Each row is a point. Each copy is the shape, with its points in the same order, stretched, turned, moved and blurred by noise. Is it also mirrored, or only turned?
In the rows, 128 means zero.

Shape (9 x 3):
[[105 116 127]
 [129 188  94]
 [156 133 140]
 [117 116 162]
 [143 177 124]
 [131 109  75]
 [108 163  88]
 [140 119 147]
 [113 108 154]]
Copy 1, 9 rows:
[[100 120 133]
 [116 198 100]
 [150 142 139]
 [116 120 163]
 [131 187 127]
 [126 116  75]
 [ 96 169  91]
 [138 122 146]
 [111 109 156]]
Copy 1 is: only turned
Copy 2:
[[117 115 103]
 [139 192  86]
 [166 132 126]
 [127 110 142]
 [153 177 116]
 [147 120  57]
 [121 168  76]
 [149 117 127]
 [123 103 131]]
Copy 2 is: only turned
Copy 3 (9 x 3):
[[138 121 101]
 [116 198 122]
 [154 129 147]
 [176 109 112]
 [148 180 134]
 [ 83 119 112]
 [108 173 105]
 [154 113 132]
 [161 107 105]]
Copy 3 is: mirrored

Shape, 12 rows:
[[101 186  84  95 140 144]
 [125 140  99 104 146 112]
 [133 119 101 114 127 128]
 [163 183 144 164 143 128]
 [139 116 149 232 155 103]
 [139 128 138 176 133 195]
 [122 157 126  98 111 157]
 [134 121  95 122 139 139]
 [105 135 115  93 131 137]
 [124 129 154  85 143  99]
 [139 128 149  97 165 147]
 [120 133 148 109 163 106]]
Copy 1, 12 rows:
[[ 99 185  99  71 152 153]
 [114 160 152  98 124 144]
 [127 132 138  99 119 146]
 [162 181 120 139 153  90]
 [153 139 173 227 150 116]
 [157 112  89 160 182 133]
 [114 140 100  79 143 106]
 [132 134 127 105 136 157]
 [ 97 133 132  83 141 141]
 [ 94 138 185  86 134 100]
 [128 130 156  83 174 124]
 [111 152 178 106 152 112]]
Copy 1 is: mirrored
Copy 2 (12 x 6):
[[ 82 150 103 172 126 181]
 [120 117 123 169 124 143]
 [127 105 117 148 103 143]
 [120 176 101 114 157 108]
 [100 105  82 102 148  41]
 [103 119  84  67 121 137]
 [101 147 134 127 106 171]
 [125 101 102 143 112 144]
 [ 97 109 137 149 111 160]
 [121 115 175 153 136 135]
 [132 108 141 122 157 158]
 [113 111 148 149 152 125]]
Copy 2 is: mirrored

Shape (12 x 9):
[[113 124 133 106 143  91 100 135 109]
 [148 109 106 103 148 109 125 114 132]
 [ 35  84 111 127  63  98 124 135 107]
 [123 138 113  98 113 135 120 124 164]
 [128 111 111  76 131 144  91 127 120]
 [106 115 165 112 122 120 120  86 131]
 [101 171 141 132 107 187 124 109 170]
 [ 46  99  86 154  62 157 128 109  88]
 [130 151 131 117 140 118 125 111 102]
 [159 121 124 130 147 123  75 111 139]
 [ 91 125 190 160 125 186 152 129 163]
 [160 126 140  94 104 101 113 132 113]]
Copy 1, 12 rows:
[[119 130 131 107 145  79 102 135 105]
 [151 121 134  92 160 103 139 129 132]
 [ 50  66  93 144  99 113 117 126 121]
 [129 136 133  69 112 123 137 143 145]
 [139 111 140  58 147 111 106 142 108]
 [118 142 165 113 133 137 118 106 124]
 [120 177 137  86  90 190 108 159 152]
 [ 66  86  68 130  94 178 113 119 106]
 [135 158 126 113 134 105 122 125  97]
 [175 138 136 100 155 108  86 134 133]
 [102 162 179 144 126 189 120 174 149]
 [158 126 153  96 100  80 126 133  96]]
Copy 1 is: only turned
Copy 2, 12 rows:
[[125 123 143 120 132  85 100 117 127]
 [154 114 103 108 137 112 125 120 126]
 [ 39  97 152 137  56  99 108  90 147]
 [135 143 136 109 110 137 135 138 165]
 [139 115 131  78 111 135  95 122 118]
 [130 118 168 127 123 124 126  67 142]
 [115 151 164 134 139 193 144 125 173]
 [ 32  88 119 148  71 168 101  71 126]
 [121 150 136 130 148 117 118 104 117]
 [173 124 140 146 141 124  86 127 132]
 [126  91 203 163 152 170 158 116 146]
 [151 148 151 119 101 102 116 115 111]]
Copy 2 is: only turned
Copy 3, 12 rows:
[[125 130 130 123 116  89  86 109 103]
 [167 114 114  99 108 105  99 102 128]
 [ 36 109  97 123  89  92 131  99 107]
 [132 132 135  92 119 144 106 102 148]
 [145 107 117  88 120 137  84  91 101]
 [126  99 164 134 103 112 128  85 109]
 [121 139 160 132 152 190 134  93 152]
 [ 63 111  67 145 107 140 161  90  94]
 [151 142 137 131 131 117 120 109 101]
 [166 116 132 139  99 126  69 101 121]
 [108  84 169 165 164 159 168 124 155]
 [148 134 141  86  78 112 101 134 107]]
Copy 3 is: only turned
Copy 4, 12 rows:
[[116 130 148 123 146 109  98 149 127]
 [143 113 114 111 138 103 124 114 142]
 [ 25  89 151 155  92  97 110 146  93]
 [122 125 114 106  92 141 122 136 154]
 [138 106 137  84 115 136 115 131 112]
 [104 121 165 138 116 131 107 108 153]
 [105 140 119 133  79 207 127 124 158]
 [ 43  92 121 165  90 152 130 106  59]
 [130 155 133 138 142 133 131 123 122]
 [165 113 119 131 128 141  83 131 132]
 [ 85  91 150 155 119 207 135 128 185]
 [154 125 157 131 108 102 132 151 128]]
Copy 4 is: only turned
